Each row of a before or after table is a point. The points were changed in one or more steps. Then noise was added and the rows were shuffled. The steps act on how far a point lies along the listed directions, d1 being the first. Write out the steps. A step turns or swaps two directions, mirrors them in a line or flattens them onto one, adds a multiple of one to another, or multiplies one. Angles are multiples of 10 degrees, from the lower direction toward the higher: turns from -170 to 170, lines from 10 to 170 but not 90. Use the fewest steps. Two steps may share a direction if one is a turn and the other turns, adds or multiplies; they go together, in the order done. Otherwise the lowest direction goes first.
(in the rows, 128 means zero)

Directions:
(1): 151	166
(2): 90	151
Before (14 x 2):
79	126
107	119
41	142
144	168
123	129
67	115
129	100
154	143
93	179
110	112
92	149
97	124
168	143
131	116
After (14 x 2):
151	137
131	139
100	123
193	118
138	154
130	122
99	97
177	114
151	127
153	97
203	87
157	120
144	68
83	125
Steps: turn d1 and d2 by 160 degrees

Directions:
(1): 144	125	71	152	143	88
(2): 123	81	95	111	143	173
(3): 120	106	136	193	100	143
(4): 57	124	128	132	150	111
(5): 141	151	140	156	188	153
Before (13 x 6):
141	115	162	139	117	138
126	89	131	114	157	190
87	140	146	149	149	130
84	150	186	98	191	170
178	125	164	110	127	169
136	136	156	101	130	112
166	95	100	148	182	201
108	124	131	132	132	97
123	160	177	145	100	120
160	165	112	107	175	114
148	131	102	140	103	52
53	142	108	177	130	84
147	123	156	167	118	146
After, 13 rows:
159	146	155	132	160	143
109	122	134	144	134	101
130	121	155	116	102	110
148	129	112	186	114	71
62	159	111	174	168	93
128	170	179	141	122	125
168	105	86	68	180	172
125	91	125	84	152	179
89	149	141	116	156	120
146	127	164	128	139	142
175	121	159	90	113	159
144	139	99	82	107	87
72	133	168	42	134	136
Steps: turn d3 and d5 by 80 degrees

Directions:
(1): 98	125	192	151	114	108	114	78	114	169	134
(2): 95	193	167	129	126	117	161	171	151	113	123
(3): 145	105	154	179	140	99	80	169	133	92	148
(4): 134	185	109	132	153	131	84	76	159	106	146
(5): 125	126	144	177	161	208	145	123	117	122	117
(6): 173	137	135	139	177	88	183	108	102	123	146
Before, 14 rows:
130	182	131	115	176	60	95	89	156	111	160
107	142	162	131	142	147	108	86	137	137	133
99	137	178	169	142	90	119	138	143	141	130
177	81	74	157	144	112	164	138	90	94	137
131	83	83	141	129	193	108	114	136	120	113
154	85	121	144	140	80	146	114	98	133	153
161	90	97	143	145	105	92	126	123	91	154
187	94	103	98	135	74	108	130	125	112	153
180	78	97	110	138	114	67	116	136	110	160
124	134	105	122	153	111	125	88	115	123	130
120	113	134	113	113	84	111	150	127	141	116
160	103	115	155	145	140	127	150	124	109	134
159	114	146	140	162	71	163	145	95	119	152
107	118	130	133	106	162	109	125	108	136	118
After, 14 rows:
67	174	200	172	158	158	111	161	154	113	124
132	126	135	116	124	93	144	106	90	143	138
139	81	137	174	131	125	114	230	128	64	138
154	80	162	155	143	141	143	240	123	87	137
89	147	202	115	118	95	130	90	126	162	133
141	109	147	170	165	138	113	117	111	130	123
137	68	48	145	92	156	109	219	130	70	112
146	97	86	84	116	84	189	177	126	116	119
101	123	199	205	145	82	53	91	143	143	148
152	86	137	162	141	192	121	213	129	88	120
159	95	102	140	121	111	96	199	144	87	134
80	139	136	120	121	143	148	135	120	135	104
107	90	134	168	115	168	46	155	136	109	134
99	73	146	173	103	154	98	151	118	133	128
Steps: multiply d1 by 2; swap d2 and d4; multiply d3 by 2; turn d5 and d6 by -170 degrees

Directions:
(1): 122	143	187	147	134	150	99	142	68	153	151	126	154	124	157	182	140	100	120	187
(2): 171	143	128	175	98	93	111	109	141	145	142	100	70	154	104	152	202	138	139	135
(3): 103	171	120	139	111	80	134	95	80	154	146	172	143	128	125	111	106	196	175	138
(4): 146	131	103	116	119	145	111	87	111	61	126	178	77	112	189	164	125	111	154	122
(5): 173	137	110	184	109	146	127	122	146	159	165	148	175	78	123	146	107	95	144	71
Before:
120	119	161	145	141	134	147	175	123	174	130	66	156	129	72	110	125	115	110	154
145	150	159	160	117	135	100	115	99	150	139	140	115	130	128	163	136	119	140	148
128	140	123	131	127	103	162	146	153	184	140	142	209	137	93	91	106	152	137	109
133	150	143	176	121	97	132	117	95	157	155	140	148	132	124	131	144	158	148	123
108	166	134	153	106	88	118	94	50	166	154	156	135	111	133	152	133	182	194	150
174	143	140	154	113	151	123	127	119	147	171	139	160	80	118	170	105	94	140	104
77	136	117	110	138	90	133	138	120	149	123	138	167	141	95	65	91	200	121	136
82	97	213	91	163	163	128	206	98	158	108	81	221	130	112	119	78	111	80	172
95	123	112	113	134	126	160	129	145	125	106	135	181	114	117	90	67	167	131	104
116	146	159	140	144	176	104	159	109	142	150	135	214	90	162	165	68	79	116	127
118	135	81	124	126	112	156	122	143	144	144	147	165	109	102	93	120	160	149	88
108	169	145	112	109	87	151	95	69	135	144	174	129	148	137	128	126	190	181	175
109	130	137	93	130	137	136	126	65	105	124	177	161	108	169	149	71	129	133	144
140	164	147	164	129	132	124	133	58	170	176	197	234	60	144	152	64	128	174	122
After:
90	135	158	128	139	141	140	143	100	149	124	128	205	113	135	127	75	146	124	147
116	160	94	139	104	80	130	76	80	134	139	169	110	109	129	130	125	194	205	115
111	148	130	139	132	125	139	143	100	178	162	134	196	107	110	129	129	142	136	135
77	151	160	123	138	116	102	139	65	149	141	151	173	133	139	125	99	171	123	185
134	136	101	119	133	172	112	121	138	77	132	172	161	82	187	152	59	84	141	81
137	130	163	141	134	163	111	133	72	109	140	121	111	109	160	177	128	81	136	180
155	156	90	144	118	127	134	96	93	110	157	230	180	54	161	133	54	136	197	75
111	117	95	81	127	119	159	120	112	93	108	175	148	113	140	104	63	149	136	100
156	140	112	145	109	127	111	93	133	114	124	157	82	126	128	139	127	132	153	108
179	137	111	144	110	147	131	114	141	122	158	150	138	78	118	154	100	102	150	80
112	164	120	104	106	81	163	88	92	122	135	177	117	148	127	107	121	201	184	150
141	150	128	170	117	101	130	99	93	130	152	160	129	125	145	138	144	153	159	118
110	105	174	72	150	193	100	138	65	51	106	161	140	104	214	181	75	81	121	167
133	156	163	140	130	132	125	134	88	170	161	167	206	127	155	159	116	119	141	158
Steps: turn d1 and d4 by 100 degrees
